Each row is a point. Two turns around zero, p and q, are shown by what they do to some points. Write where each new point lands after one turn and then the other. Backwards means that the second turn is done in reverse. Each puzzle has new turns, and all numbers are rounded.

Turn p:
[-0.35  0.33] => [-0.43  0.22]
[-0.08 -0.13] => [-0.04 -0.15]
[0.22 0.15] => [0.17 0.21]
[ 0.19 -0.47] => [ 0.32 -0.40]
[0.02 0.12] => [-0.01  0.12]
Turn q:
[ 0.43 -0.12] => [ 0.43 -0.11]
[-0.12 -0.09] => [-0.12 -0.09]
[-0.31  0.20] => [-0.32  0.19]
Where do these land?
p, then q backwards: [-0.27  0.09] => [-0.28  0.02]
q, then p backwards: [ 0.48 -0.12] => [ 0.43 -0.24]
p, then q: [-0.22  0.24] => [-0.28  0.16]
q, then p: [ 0.01 -0.20] => [ 0.07 -0.19]

Turn p:
[-0.34 -0.22 -0.13  0.09] => [-0.38 -0.18  0.08  0.02]
[ 0.43 -0.06 -0.37  0.31] => [ 0.14 -0.14 -0.51  0.36]
[0.34 0.16 0.18 0.00] => [ 0.40  0.11 -0.03  0.05]
[-0.01  0.38  0.01 -0.32] => [ 0.06  0.42 -0.03 -0.26]
[-0.21  0.15  0.35  0.25] => [0.00 0.13 0.43 0.23]
[-0.35 -0.25  0.02  0.02] => [-0.31 -0.21  0.21 -0.06]
[ 0.14 -0.17 -0.06 -0.36] => [ 0.10 -0.13 -0.15 -0.36]
Turn q:
[ 0.23  0.01  0.16 -0.44] => [ 0.36  0.08  0.02 -0.37]
[-0.12  0.04  0.14 -0.57] => [ 0.07  0.02  0.00 -0.60]
[ 0.13 -0.13 -0.21  0.10] => [ 0.09 -0.10 -0.18  0.19]
[-0.07  0.41 -0.11 -0.31] => [-0.09  0.37 -0.19 -0.31]
[ 0.00 -0.03  0.14  0.49] => [-0.12 -0.02  0.26  0.42]
[-0.10 -0.14 -0.10  0.19] => [-0.13 -0.17 -0.04  0.17]
[-0.08 -0.15 -0.03  0.54] => [-0.20 -0.17  0.12  0.49]
Where do these land?
p, then q: [0.16 0.07 0.25 0.30] => [0.15 0.07 0.21 0.33]
p, then q: [-0.32  0.15  0.24 -0.42] => [ 0.03  0.22  0.20 -0.52]
p, then q: [ 0.12  0.09 -0.10 -0.19] => [ 0.07  0.11 -0.21 -0.09]
q, then p: [-0.02 -0.22  0.00 -0.11] => [ 0.03 -0.21 -0.05 -0.11]
q, then p backwards: [ 0.04 -0.14 -0.64  0.51] => [ 0.19 -0.07 -0.53  0.61]
q, then p: [ 0.02  0.05  0.25 -0.09] => [ 0.19  0.07  0.13 -0.12]

Turn p:
[-0.08 -0.19  0.08 -0.20 -0.35  0.64] => [-0.19 -0.04  0.11 -0.09 -0.50  0.56]
[-0.10  0.25 -0.09  0.11 -0.12 -0.09] => [-0.14  0.12 -0.04  0.22 -0.02 -0.17]
[ 0.34  0.12  0.43 -0.30 -0.01  0.12] => [ 0.17  0.39  0.18 -0.42 -0.16  0.06]
[-0.01  0.01 -0.44  0.30  0.04  0.21] => [ 0.03 -0.07 -0.25  0.45  0.08  0.24]
[-0.04 -0.23  0.00 -0.30  0.07 -0.42] => [ 0.03 -0.27 -0.13 -0.36  0.06 -0.32]
[-0.24  0.19  0.15 -0.15  0.26 -0.29] => [-0.24  0.07  0.05 -0.21  0.32 -0.28]
[ 0.12 -0.16 -0.13  0.53  0.11 -0.17] => [ 0.34 -0.20  0.08  0.40  0.23 -0.08]
Turn q:
[ 0.07 -0.15 -0.09  0.02 -0.27 -0.09] => [-0.11 -0.17  0.00 -0.06 -0.27 -0.01]
[-0.34 -0.18  0.01  0.22 -0.14 -0.37] => [-0.43 -0.12  0.08  0.21 -0.07 -0.32]
[ 0.39  0.69  0.21 -0.23  0.33  0.29] => [ 0.61  0.66  0.01 -0.17  0.15  0.23]
[-0.16 -0.07 -0.36  0.08  0.01  0.06] => [-0.18 -0.12 -0.34  0.03  0.05  0.03]
[-0.14 -0.33 -0.05 -0.02 -0.36 -0.17] => [-0.33 -0.33  0.10 -0.09 -0.21 -0.10]
[-0.10 -0.08 -0.15  0.34 -0.24 -0.08] => [-0.30 -0.08 -0.11  0.23 -0.24  0.02]
[ 0.00  0.15  0.29 -0.14  0.19  0.40] => [ 0.19  0.18  0.20 -0.07  0.32  0.32]
[ 0.10 -0.38 -0.01  0.21  0.06 -0.15] => [ 0.05 -0.36  0.03  0.26 -0.09 -0.13]
[ 0.18  0.34  0.15 -0.47  0.42  0.12] => [ 0.49  0.32  0.04 -0.33  0.36 -0.03]
Where do these land?
q, then p: [-0.09 -0.04 -0.25  0.22  0.31 -0.25] => [ 0.14 -0.19 -0.17  0.29  0.24 -0.23]
q, then p: [-0.42 -0.20 -0.25 -0.30 -0.04  0.21] => [-0.29 -0.31 -0.22 -0.28  0.25  0.22]
q, then p: [-0.16  0.14  0.13 -0.46 -0.07 -0.13] => [-0.19  0.14 -0.06 -0.44  0.06 -0.20]
p, then q: [ 0.21 -0.11  0.26  0.25 -0.16 -0.11] => [ 0.20  0.03  0.32  0.09 -0.27 -0.02]
p, then q: [ 0.33  0.09 -0.05  0.13 -0.38  0.12] => [-0.04  0.16  0.00  0.06 -0.48  0.19]
q, then p backwards: [ 0.27 -0.15  0.03  0.13  0.83 -0.19] => [ 0.38 -0.07 -0.26  0.57  0.22 -0.49]
q, then p: [ 0.11  0.22  0.23  0.23 -0.16  0.30] => [-0.09  0.32  0.21  0.18 -0.14  0.27]
p, then q: [-0.25  0.05 -0.10 -0.19 -0.33  0.06] => [-0.46 -0.06  0.00 -0.09 -0.06  0.01]

Turn p:
[-0.05  0.37  0.28 -0.11  0.20  0.21  0.57  0.37  0.35] => [ 0.15  0.33  0.09 -0.10 -0.27  0.17  0.70  0.10 -0.39]
[-0.06  0.14 -0.14 -0.23 -0.04 -0.26 -0.35  0.33 -0.14] => [-0.12  0.22 -0.32 -0.08  0.26 -0.27 -0.23  0.05 -0.23]
[-0.15 -0.40  0.10 -0.03 -0.13  0.30  0.07  0.15  0.19] => [-0.04  0.02  0.23 -0.38 -0.20  0.19 -0.06  0.28  0.10]
[-0.25  0.07  0.08  0.12 -0.11 -0.09  0.15 -0.09  0.15] => [-0.13  0.13  0.22  0.22 -0.13 -0.01  0.07  0.11  0.01]
[ 0.00 -0.25 -0.28 -0.37  0.29 -0.45  0.31  0.18 -0.08] => [-0.26 -0.44 -0.19 -0.08  0.22 -0.24  0.25  0.34 -0.35]
[-0.12  0.40 -0.08 -0.02  0.15  0.34  0.00 -0.36 -0.60] => [-0.25  0.03 -0.16  0.21  0.32  0.46  0.09 -0.58  0.12]
[ 0.12 -0.04  0.31 -0.25  0.02 -0.39 -0.02 -0.14  0.36] => [ 0.20 -0.01  0.34  0.00  0.14 -0.51  0.18  0.11 -0.04]
[ 0.13 -0.09 -0.05  0.60  0.03  0.27 -0.40 -0.08 -0.44] => [ 0.26 -0.09 -0.21  0.20  0.03  0.47 -0.58 -0.21  0.22]
[ 0.37 -0.09  0.05  0.32 -0.41  0.02 -0.11 -0.09 -0.02] => [ 0.22 -0.12  0.10  0.03 -0.36 -0.10 -0.39 -0.26  0.08]
[-0.01 -0.11 -0.28 -0.04 -0.01  0.05 -0.21 -0.27  0.22] => [-0.07 -0.06 -0.09 -0.02 -0.01 -0.17 -0.02  0.07  0.46]
Turn q:
[-0.23 -0.12  0.05  0.25 -0.14 -0.08 -0.04  0.12 -0.22] => [-0.27  0.06 -0.09  0.21  0.05  0.11 -0.04  0.01 -0.28]
[ 0.72 -0.20 -0.22  0.23 -0.23  0.25 -0.36 -0.17 -0.06] => [ 0.46 -0.24 -0.31  0.29 -0.55 -0.23 -0.34 -0.06 -0.03]
[ 0.02 -0.15 -0.09 -0.08 -0.16 -0.03  0.03  0.00  0.02] => [ 0.01 -0.12 -0.05 -0.06 -0.04 -0.07  0.06 -0.14 -0.13]
[-0.08 -0.14  0.12  0.21  0.87 -0.18  0.16  0.25  0.15] => [-0.26 -0.29  0.31  0.13  0.41 -0.11 -0.01  0.65  0.33]
[-0.19 -0.06  0.32 -0.17 -0.26  0.00  0.06 -0.29  0.16] => [-0.12  0.11  0.33 -0.28 -0.19  0.11 -0.04 -0.27 -0.13]
[ 0.06  0.05  0.09  0.18 -0.13 -0.26  0.20  0.19  0.13] => [-0.18  0.09  0.07  0.11 -0.13 -0.19  0.31  0.12 -0.09]
[ 0.24 -0.04  0.21  0.03  0.44  0.07  0.16  0.22 -0.14] => [ 0.11 -0.04  0.06 -0.05  0.13 -0.10 -0.09  0.58  0.01]
[-0.19  0.13 -0.94 -0.79  0.06  0.13  0.12  0.15 -0.05] => [ 0.42 -0.30 -0.54 -0.39  0.70  0.03  0.40 -0.47  0.21]
[-0.12  0.11  0.01  0.08 -0.12  0.10 -0.31  0.28  0.03] => [-0.19  0.04 -0.31  0.04 -0.15  0.25  0.03  0.04  0.10]
[-0.09  0.18  0.31  0.24 -0.13  0.14  0.22 -0.33  0.11] => [ 0.08  0.28  0.47  0.12 -0.19  0.19  0.01 -0.06 -0.07]
[-0.14  0.24  0.12 -0.17 -0.19 -0.14 -0.25 -0.41 -0.13] => [-0.07  0.39  0.03 -0.13 -0.03  0.00 -0.28 -0.41  0.09]
Where do these land?
q, then p: [-0.17  0.31 -0.33 -0.44 -0.05 -0.33  0.33 -0.11 -0.73] => [ 0.09 -0.24 -0.51  0.45  0.57 -0.05  0.52 -0.25 -0.05]
p, then q: [ 0.08  0.11  0.08  0.05 -0.08 -0.06  0.13 -0.35  0.16] => [-0.10  0.06  0.34  0.09 -0.20 -0.11  0.06 -0.01 -0.10]
p, then q backwards: [-0.22 -0.09  0.05  0.06 -0.21  0.07 -0.05 -0.14 -0.11] => [-0.19  0.00  0.18  0.09  0.11 -0.04 -0.14 -0.18  0.06]
q, then p: [ 0.14 -0.39 -0.22 -0.07  0.31 -0.22 -0.32  0.01 -0.12] => [ 0.00 -0.17 -0.14  0.03  0.25 -0.20 -0.29  0.47  0.18]
p, then q backwards: [ 0.20 -0.19 -0.17  0.22  0.03  0.09  0.22  0.06 -0.25] => [-0.03 -0.32 -0.08  0.04 -0.12  0.31 -0.20  0.09  0.08]
q, then p: [-0.19 -0.09  0.54  0.18  0.09  0.14  0.09  0.10  0.56] => [-0.08  0.40  0.52 -0.38 -0.19  0.23 -0.03  0.10 -0.21]
p, then q: [ 0.39  0.09 -0.17 -0.47 -0.58  0.25  0.29  0.26  0.01] => [ 0.02  0.26  0.00 -0.46  0.21 -0.16 -0.04 -0.72 -0.32]
p, then q: [ 0.13  0.09  0.26  0.13  0.06 -0.05 -0.33  0.14  0.07] => [ 0.16  0.14 -0.16  0.05 -0.14 -0.24 -0.12  0.15  0.24]
p, then q: [-0.17  0.17  0.27  0.03  0.41  0.32 -0.29 -0.33  0.23] => [ 0.32 -0.01  0.36  0.00 -0.18  0.01  0.26  0.35  0.44]
q, then p: [-0.20 -0.01 -0.30  0.31  0.05 -0.21 -0.06  0.36  0.18] => [-0.17 -0.11  0.02  0.24 -0.27  0.28  0.08  0.42  0.04]
